Every row gives one point. Before rounding, the points of a table are all equally far from one centre. They may lie mostly on one side of it. Write the centre, to within rounding.

Points:
[[-24.6  -7.1 -34.3]
 [-20.8 -18.1  -6.3]
 [-12.8   1.9 -44.1]
 [  4.3  17.7  -5.5]
 [-26.4  -9.1 -29.9]
 [-18.1 -23.9 -30.5]]
Centre: [ -1.0  -5.0 -20.2]

Points, 17 rows:
[[ -4.7  38.0   9.5   9.9  -1.7  37.4  45.5  -6.5 -20.4  -5.4   6.6]
 [-23.2  31.1  -3.2  16.6  21.3  20.6 -20.3 -29.2   3.6  14.8  -9.4]
 [-11.9  25.4  -8.7   3.4   9.3  39.9  29.3 -37.1 -34.9   5.3   4.4]
 [-20.7  39.9  20.8  11.6  14.3  18.4   9.4  -6.4 -12.8 -10.8  19.2]
 [  5.4  23.7  -8.7  -7.3  -5.1  11.5  15.4 -31.2 -20.6  -7.0 -20.1]
 [ 31.4  22.0   3.1  24.3 -10.4  20.6  26.7  -2.0   1.2 -14.9  -7.9]
 [  2.3  29.7 -20.7 -24.5 -14.3  27.5  30.2  -2.0 -14.5 -20.3  -6.5]
 [ -7.0  13.8 -14.5 -13.3 -14.2  13.7  20.5 -16.7 -21.2 -28.2  -6.4]
 [ 27.4  39.3 -16.0  27.4   0.8  15.0  -1.8 -29.2 -34.9 -10.4  12.2]
 [-29.4  22.5 -36.5  15.1  38.4  -2.7   7.4  -6.5 -20.2   4.2  -0.6]
 [ -0.9  29.3   1.4  10.9  -4.2  12.7  11.1 -30.2 -44.6  -1.5  -9.8]
 [-17.9  22.6 -24.7   5.1   3.5  13.3  21.5 -34.8 -25.2 -18.8 -31.7]
 [ 17.0   5.5  -4.3  20.0  28.1  12.3   5.8 -25.2 -16.8 -18.8 -34.5]
 [-18.8  51.6  -4.3  16.3 -14.7   8.8 -11.2 -17.0 -31.5 -21.5   4.1]
 [  4.4  17.2 -21.8  27.1  32.6   0.1   8.2 -22.5   3.3 -29.9 -15.9]
 [  2.2  41.4 -35.7  24.8   1.7  15.5   9.5  -7.2 -60.7 -25.7 -32.0]
 [-23.4   1.9 -10.7  -8.6  24.6  25.2  26.9  -3.5   7.5 -11.7 -23.3]]
Centre: [ -4.5  25.8 -23.1  21.0  11.4  42.0  -0.9   6.1 -17.7 -11.6  -8.9]

Points (30 x 24):
[[-10.1   6.0  24.2  -2.0 -25.1  -9.8  16.7  16.7   1.2 -33.1 -12.6 -26.8
  -47.7  10.9  18.5   1.1   6.8  14.0   3.1 -42.9 -12.7  16.3   5.0  38.4]
 [  2.8 -22.3  26.2  11.3 -24.4 -10.2   3.0   4.4   8.9 -46.4  -7.0 -45.5
  -22.0 -13.5  12.0   0.9  -6.4  39.6  24.2  -9.5   0.6  20.5  -9.9  24.5]
 [ 15.1 -26.7  28.3  41.7  -5.5 -33.7   5.9 -14.0 -13.3 -34.7 -14.9 -40.0
  -18.9   0.8 -11.0   3.9  13.5  30.7  10.0   1.5 -22.4  10.2  11.1  22.1]
 [  9.8  -4.6  11.9  35.1 -24.2  26.9  -3.3 -19.1   8.0 -28.8  -1.8 -26.4
  -26.1   8.5  16.3  -0.1  18.4  34.0  20.3  -3.1 -15.9  25.0 -10.3  18.1]
 [ 15.8  -8.2  22.2  20.2 -33.3  12.9  -2.2   0.5   6.1 -19.1  -8.2 -19.8
  -20.9  26.8 -24.3   9.4  13.0   0.4  27.6  -6.4 -32.9  13.0  11.0  35.5]
 [ 27.7 -17.6  27.6  30.0 -30.7  10.1   3.8  -4.5 -16.7 -25.7  -5.0 -37.6
  -38.8  16.6 -10.4   2.7   5.3  35.1  -5.2  -9.6  -4.8 -17.7   8.6  29.8]
 [ 12.9  -7.6  34.2  22.4 -46.7   9.2  19.2  -9.6 -13.1 -31.6  -2.1 -18.2
  -54.5   6.9  37.4  -4.8  10.4  23.1  24.4  -0.4 -17.6  17.4  -4.6  26.2]
 [ 35.9 -25.5  23.0  20.7 -42.5  -2.6  14.7  -1.5  -9.6 -45.8   9.4 -20.7
  -24.0  29.7  18.3  -4.4  26.6  30.6  35.3  -6.0 -14.9  12.0   2.3  37.6]
 [ 22.0 -11.6  15.0  35.8 -22.0   7.3   3.1 -14.9   4.0 -31.9  16.9 -24.8
  -40.0  29.9 -13.4   0.2  26.7  17.5   6.7 -25.5 -18.0  -3.2 -10.6  20.1]
 [ 21.4  17.4  25.0  38.1 -24.9   6.4 -11.5  -1.4  27.5 -13.3   4.1 -21.9
  -13.0   0.0   4.7   4.4   1.8 -16.2   4.5  -7.0  -8.5  12.2 -17.1  21.1]
 [  9.7 -15.0   3.9  37.4 -31.2  13.6   1.4   3.6   3.8 -11.6  11.2 -23.8
  -16.4  20.8  -2.8 -10.7  19.2  33.4   7.1  -8.3 -23.5  10.8  -6.5  44.4]
 [  6.4  -3.1  34.8  25.4  -5.0   4.1   3.9  13.7  27.4 -17.1 -12.0 -14.5
  -44.7  28.3   3.5 -13.5 -18.2  -1.7  24.1  -4.6 -26.0   8.0  -4.1  50.9]
 [ -2.6  10.3  39.0  19.4 -31.2  -1.0  16.6   9.1 -17.3 -40.4  14.9 -42.0
  -28.7  20.9   4.6 -23.1  14.5  32.3  -3.2  -1.9 -20.1  26.5 -24.2  34.4]
 [ -6.2  -3.2  19.1   7.1 -17.8  20.0  16.6  -8.8   9.1 -18.1  16.0 -33.5
  -15.9   7.4   8.4  16.1  13.3  36.0  12.6   4.9 -13.9  20.1 -17.0  21.4]
 [ 16.8 -33.3  34.8  19.9 -23.4  -7.6  13.6   0.2   1.9 -35.1  -5.2 -43.3
  -36.8 -19.1   9.8 -14.9   8.5  32.4  17.1  -5.6   0.1  14.9 -21.3   4.9]
 [ -5.6  13.1  24.7  26.9 -44.2  16.7 -21.7  -7.5   4.1 -18.8  -1.8 -21.5
  -18.0  -5.3  -3.5   6.2  -2.6  38.5  24.2 -18.8 -14.9  -3.5 -10.6  32.7]
 [ 37.4   2.6  33.0  51.4 -16.9  -3.0   2.3  -9.6  13.5 -23.1   3.8 -27.7
  -31.9   4.4   3.6  11.9  10.3  12.8  12.1 -36.7  -6.4  -0.4  -6.8  30.3]
 [ -3.4  -5.2   7.3  20.8 -15.7 -11.9  20.8 -13.7  24.6 -26.5  -0.9 -17.3
  -30.8  -5.6 -17.0  10.0   4.3  37.4  30.2  -0.6 -17.8  -7.8 -17.4  31.4]
 [  5.4  21.7  35.0  37.8 -28.7   5.0   0.1  14.4   4.0 -41.2  -9.9 -30.1
  -23.7  11.2  -9.6   5.8   1.4  14.9   2.9  -1.7 -23.1  25.0 -10.7  33.5]
 [ 31.2 -16.8  47.1  -6.3 -37.1  -7.7  21.0  11.6   8.8 -35.0  -3.7 -32.2
  -48.2 -14.2  20.9 -15.4 -11.0  24.1  12.5   3.5  -3.2   1.3   1.1  26.8]
 [-13.0   7.4  31.8  25.1 -34.0   2.5  32.1  -2.6  -3.6 -35.5 -10.4 -33.8
  -37.3   8.0   9.8  -1.1  -3.4  18.6  35.9 -18.1   8.8  10.4   4.2  28.0]
 [ 23.7  -4.9  22.9  20.7 -41.7  -5.9   8.7  24.7  11.9 -41.1   9.8 -19.7
  -20.0   1.4  10.5   5.4   7.9  37.9  12.2 -15.3 -15.8  21.9  -5.1  44.5]
 [  3.7  -8.2  40.2  26.5 -16.5 -14.3   2.1   6.0   3.6 -22.3   6.6 -24.7
  -15.5  24.7  -7.7  20.2   5.5  42.4 -14.4   3.7 -16.9  15.7  -2.3  43.0]
 [  3.3  25.1  35.7  28.7 -25.9   1.6  -8.7  -0.7  17.2  -7.7  13.5 -41.4
  -30.6   6.2  10.6   5.8  19.2  22.8  18.0 -18.7 -10.2  17.8 -27.9   9.3]
 [ 20.0   7.8  46.0  18.1 -45.1  -0.8  31.6  -5.4  16.4 -19.4 -28.2 -31.8
  -20.9  -3.7  -8.1 -15.2  10.5  33.0  21.5  -1.2 -25.6  -5.5   0.3  23.3]
 [ -6.0  14.6  49.2  21.0 -32.2 -10.4  -5.0   4.3  27.6 -39.4  11.9 -21.3
  -20.4   2.9  -1.8 -17.3  27.6  12.2  10.0  -3.2   2.0  34.4 -10.4  16.4]
 [-25.8  11.7  25.1  26.3 -16.6  -2.9   6.0   2.9  26.7 -30.3  -5.0 -26.3
   -9.4  -1.2  26.1   0.8  19.2  38.2  26.5  -5.6 -10.5   4.3 -19.3  23.3]
 [ 24.1  -4.5  26.7  42.5 -19.3   2.6  21.5   1.9   4.1 -19.6 -11.9 -27.5
  -12.5   7.3  21.7 -10.9  38.6  42.8  -0.5   1.8 -15.8 -14.7   9.8  11.0]
 [ 10.6 -32.8  10.2  26.6 -20.8   2.4   8.1   0.3  -2.5 -23.6  18.0 -35.6
  -18.3   2.4  20.1 -24.9  21.2  24.3  32.6  17.2  -6.9  -1.0   6.2  44.9]
 [ 24.4   1.2  46.9  10.1 -39.8  10.2   1.6 -23.2   9.6 -31.1   2.8 -21.8
  -53.1   9.5 -10.7  -6.1  21.2  18.9   9.3 -20.2 -28.6  -1.0 -13.2  38.4]]
Centre: [ 17.5   6.1  31.2   3.0  -6.5 -16.7  -1.8  -3.2 -13.2 -18.7  -5.0  -5.7
 -17.1  11.5   8.8 -18.5   8.0  16.9  19.3  -6.0  -6.2  -1.0  -8.2  22.1]

Points:
[[ -1.9  -4.4   0.0  21.3 -15.5   0.3 -23.4 -13.4 -16.1   4.7  73.8  -4.3
   25.1 -19.2 -16.7  -7.8  32.0 -13.7 -23.9  19.3 -10.2 -13.1 -33.8  28.0]
 [ 20.0  16.0  20.1  32.4  -4.4   2.8 -22.3 -15.0  -9.0   2.1  41.9  -5.9
   18.5  -3.5   3.2   4.6   6.1  20.1 -32.2   4.5 -25.4   7.9 -39.6  -9.5]
 [  2.4  25.8   9.2  30.0  -3.9  -9.4 -13.5 -25.2 -17.7 -32.4  60.2   1.4
    9.7 -17.6  -3.1 -11.0  13.0   3.0 -10.8  18.2 -23.0   1.1 -19.1   7.2]
 [ -9.1  21.7  -9.9  36.9  -6.6   2.8  -5.8 -16.3 -15.2   8.7  25.0   9.8
   14.0 -21.2 -13.8 -15.0  19.8  23.3 -28.4  42.6 -18.9  -5.5  -5.8  11.0]
 [ 14.1  28.5   8.9  19.6  18.7   3.2  -6.9  -5.9  -6.4  -9.5  62.7 -20.1
    2.0 -26.2 -17.4  -7.0  40.8  -6.3 -12.9  26.2 -22.6  -6.2 -33.5   6.9]
 [-21.5  24.3  15.5  42.1 -16.1 -20.8 -17.3  -3.7 -16.7   8.2  43.8   0.4
   17.1 -14.7 -19.0 -14.2   2.4   7.7 -30.2  16.8 -16.5   6.4 -39.3  12.9]
 [  9.5   1.5 -15.2  46.5 -11.9 -17.3   9.6  -5.4 -18.4   2.6  68.8   6.8
   12.8   8.8  -9.6  -9.4  11.3   8.7 -14.6  22.4   0.4  25.9 -26.2   6.9]
 [ -3.1   4.8   6.6  28.2  -9.5 -21.0 -11.0  -4.2 -18.1 -15.7  49.8  -1.1
   11.9   5.5 -10.7   2.2  16.0  10.0 -51.1  28.4 -31.8  12.5 -33.0   4.4]
 [ 16.1  -9.5  11.2  35.1  -3.1  -3.9 -29.1   2.2 -38.8 -12.7  47.6 -25.6
   -3.8 -26.2   8.0 -19.6  11.9 -14.5 -31.9  38.2 -16.1   6.5 -39.5  -5.6]
 [ -9.6  22.7  10.6  30.3 -16.4   0.0   6.0  -6.2 -20.6   2.8  39.5  -5.9
   23.5   1.2 -24.0 -24.9  24.1   9.2 -12.5   5.9  -9.4  -9.8 -33.6  -8.2]
 [  0.0 -10.7   1.3  17.8 -10.7  11.9 -24.8  -9.5 -17.4  12.5  29.2   5.1
   23.0  12.4 -12.4 -14.2   7.4   0.0 -19.5  -7.8  -6.4  -1.6 -48.2 -16.5]
 [-21.8  18.4  16.1  32.0 -17.8 -10.6 -32.3 -10.3   4.4  -0.8  47.1 -19.3
    4.9 -28.4  -7.6 -24.3  10.0   9.8 -12.4  15.3  -7.0 -12.2 -35.7   5.1]
 [  4.5  21.3  28.2  19.1  -5.1   1.4 -20.2 -28.1 -22.0  -1.4  49.3  -5.1
   31.8  -2.9 -24.0 -27.8  -0.9 -19.4 -17.2  -2.8  -1.3   3.6 -23.2  -2.1]
 [-10.7  -1.5  16.5  23.8  -2.5   6.4 -17.8  -7.0 -25.6 -13.9  56.6 -11.9
   11.6 -13.4   4.1 -36.3   7.5   0.4 -35.1  15.7  -1.4 -19.3 -49.2   3.4]
 [  1.8  16.8  10.9  16.2 -17.6   6.2  -9.5  -1.9 -16.0  10.3  47.1  -3.6
   20.2  -6.3 -16.5 -23.7  21.2  10.1 -41.3   8.9 -18.3  -2.5 -31.3  27.1]
 [-21.5  24.3   8.1  28.7  -9.7   3.6 -22.7  -1.2 -25.6   4.9  61.9  -6.9
   27.9 -19.7  -1.3   3.9  10.2  -8.1 -38.6  26.4 -14.3  -1.9 -26.0  -0.3]
 [ -5.8 -15.4  15.5  16.6 -17.5  -3.5 -25.7 -11.7 -13.2  22.4  58.9 -19.6
   12.0 -10.5   2.5  -1.0   9.3   6.9 -50.5  12.3 -22.7 -13.9 -41.5  10.2]
 [-14.0  14.0  26.1  15.8  -9.4  -6.7 -16.6  -4.5 -27.8  -7.7  48.1 -21.7
   18.6 -10.5 -16.1 -12.0   6.0   1.1 -28.3  10.8 -15.5   5.6 -50.3  23.3]
 [ -3.8  17.5  15.8  38.3 -16.3  -0.8  -3.0   3.4  -2.4  12.7  52.8 -14.6
   15.2   7.6  -4.9 -16.3   1.9  21.6 -17.3  24.1  -5.1   6.0 -48.5  10.5]
 [ -6.1   7.2  -1.0  10.6 -16.5  -2.2 -21.7 -17.3 -11.1   7.9  55.7  -7.3
   20.2  -1.2   0.9 -21.0   3.8   8.2 -10.6  20.0 -14.2  -6.3 -61.0  14.7]
 [ -5.7  19.5  29.5  15.5   3.8   1.7 -15.0 -27.8 -24.5   2.3  46.0 -21.3
   14.4  -0.6  15.5 -18.0  10.6  -0.9 -41.7   6.2   8.2  -4.4 -48.2  25.3]
 [  1.2  31.2  16.7  36.6   1.8 -14.1  -7.9   1.5   2.0   1.5  44.0   2.2
   18.9 -13.7 -26.6   2.2  28.1 -11.4 -28.7   5.3  -4.2  20.7 -29.5   0.9]
 [ 12.0  13.4   3.6  39.1 -13.2  -1.2 -12.1  -8.6 -15.6  -0.5  47.5 -24.1
   13.3  -2.3 -26.5   1.8   5.9  -2.9 -18.6   6.2 -17.9   8.4 -51.9  23.6]
 [  9.5   8.3   7.5  35.7  -9.3 -11.2 -17.3 -11.3 -12.8   6.2  65.4 -26.0
   26.4  -1.5  -9.3 -12.6  20.2  -3.6 -24.1  24.0 -33.8 -13.0 -50.4   9.4]
 [ -5.1  21.3  11.1  22.8 -30.3 -12.4 -16.9 -14.0 -24.6  -4.5  64.9  -1.4
   -0.4 -16.9 -19.5 -17.5  -1.3  -8.5 -29.6   4.6   3.5  -2.4 -32.7  -0.6]
 [  4.1  24.1 -20.4  23.1   6.6   5.7   2.8  -4.6 -14.4   9.4  41.4 -16.0
   40.0 -14.2  16.8 -25.7  16.8   5.2 -26.1  18.3  -3.6  -7.7 -34.1  13.9]
 [  3.1  40.6   8.9   5.3  -0.4  -1.1  -7.6 -13.8   1.3   3.0  67.4 -12.7
   14.4  -4.6 -10.0 -19.4   6.6  -5.5 -22.3  29.2 -26.4  -9.9 -30.7  13.2]
 [  3.5  15.7  13.9  44.0   9.7   3.0 -17.3 -19.3 -19.9   4.5  44.3 -26.6
   20.6 -20.8  -4.4  -0.4  -9.7  26.4 -39.0  15.7 -25.9 -27.7 -31.3  11.6]
 [ 12.0   7.6  -6.3  47.9  -8.4  -1.4 -13.2 -13.3 -25.6  -6.6  37.5 -24.1
   17.5 -31.8  -2.2  -1.6  13.6  20.3 -23.2   2.2  -1.1  -8.4 -44.4  -1.3]]
Centre: [  9.1  -0.4   3.9  18.1  19.9 -24.2 -21.5  -4.9 -21.1  13.7  37.7 -12.2
   1.9   2.2  -7.2  -3.2   8.0  -0.8 -14.8  23.0   7.6 -13.5 -10.4   6.7]
